Rows are points. Each table stands for the endless flat space through its points: a line for two points, a plane for three, and so on. The two share one point or none. Which?

First, 2 rows:
|  -6 | -18 |  -9 |  -3 |
|   6 | -26 | -37 | -35 |
Second, 3 rows:
|  11 | -26 | -44 |   7 |
| -10 | -33 | -16 | -44 |
|   7 | -24 | -47 |  -2 |
They share: no point

First:
| -13 | -14 | -21 |  13 |  34 |   9 |
| -19 | -20 | -21 |  31 |  25 |  -6 |
Second:
|  -7 | -17 |   8 |  -7 |   0 | -21 |
| -25 | -23 | -36 |  39 |  40 |   1 |
| -12 |  -7 | -27 |  38 |  40 |  24 |
They share: | -17 | -18 | -21 |  25 |  28 |  -1 |

First, 2 rows:
|  33 | -31 |   8 |   2 |   2 |  -4 |  24 | -12 |
|  21 | -29 |   2 |  -2 | -10 |   0 |  34 |   4 |
Second, 3 rows:
|  17 | -48 |   7 |   5 | -26 |  11 |  12 |  11 |
|  21 | -40 |   9 |   6 | -21 |   5 |  17 |   8 |
|  19 | -46 |   1 |  -2 | -14 |  10 |  19 |   2 |
They share: |  27 | -30 |   5 |   0 |  -4 |  -2 |  29 |  -4 |

First, 3 rows:
| -51 | -14 |  28 |  44 |  32 | -14 | -22 | -16 | -13 |
| -23 |  19 |  30 | -12 |  27 |  29 |  -6 |  -5 |  -8 |
| -35 |   6 |  26 |  12 |  28 |  12 | -14 |  -6 | -11 |
Second:
| -58 |  42 |  63 | -16 |  53 |  49 |  28 |   9 |  -1 |
| -42 |  22 |  43 |  -3 |  37 |  29 |   5 |  -4 |  -7 |
| -43 |  21 |  39 |   2 |  29 |  28 |   4 | -12 | -13 |
They share: | -31 |   9 |  31 |   4 |  29 |  16 | -10 | -10 |  -9 |

First, 2 rows:
|  32 |  18 |   9 | -19 | -28 |  25 |  12 |  17 | -12 |
|  40 |  13 |   8 | -16 | -32 |  26 |   6 |  12 |  -5 |
Second:
|   7 |  48 |   4 | -32 | -32 |  30 |  19 |  20 | -22 |
|  25 |  16 |  32 |  -1 |   1 |  -4 |  45 |  33 | -44 |
|  11 |  33 | -15 | -49 | -42 |  50 |  -4 |  18 |   0 |
|  23 |  20 | -16 | -32 | -36 |  30 |  -9 |   8 |  10 |
They share: |  16 |  28 |  11 | -25 | -20 |  23 |  24 |  27 | -26 |

First:
|  28 | -37 |  20 | -17 |   3 | -25 |   4 | -14 | -39 | -29 |  -3 |
|  12 | -15 |  28 | -47 |  -1 | -29 |  -8 | -18 | -49 | -35 |  -1 |
|  38 | -11 |  36 | -29 |  19 | -27 |   4 | -40 | -23 | -17 |  19 |
Second, 5 rows:
|  -4 | -22 |  35 | -45 | -23 |  39 |   2 | -38 | -69 | -13 |  33 |
|  35 |  -7 |  33 | -18 |  18 |  -6 |  -9 | -34 | -48 | -22 |  16 |
|  34 |  -6 |  21 | -17 |  -5 |  19 |  -8 | -52 | -57 | -21 |  29 |
|  15 |  11 |  33 | -51 |  -6 | -27 | -11 | -55 | -31 | -32 |  27 |
|  40 | -40 |  33 | -30 |  25 | -56 |  20 | -13 |  -8 | -17 |  -4 |
They share: |  32 | -16 |  32 | -30 |  13 | -27 |   2 | -32 | -30 | -22 |  12 |

First (2 x 12):
| -17 |  -7 |   7 | -39 |   9 |  -7 | -12 |  33 |  20 |   8 |   3 |  28 |
| -33 |   1 |  39 | -27 | -23 | -11 | -12 |   9 |   0 |  40 |  35 |  -8 |
Second (4 x 12):
| -20 |  -5 |  51 | -67 | -31 |   5 | -16 |  25 | -33 |  26 |  53 |  18 |
| -27 |  15 |  35 |   0 | -14 |  -5 |  -2 |  33 |  34 |  45 |  -5 | -26 |
| -19 |   1 |  49 | -38 | -17 |   6 | -12 |  22 |  -6 |  35 |  27 |  -3 |
| -22 |  23 |  51 | -21 | -38 |   6 |   2 |  61 |  14 |  45 |   5 | -21 |
They share: | -29 |  -1 |  31 | -30 | -15 | -10 | -12 |  15 |   5 |  32 |  27 |   1 |
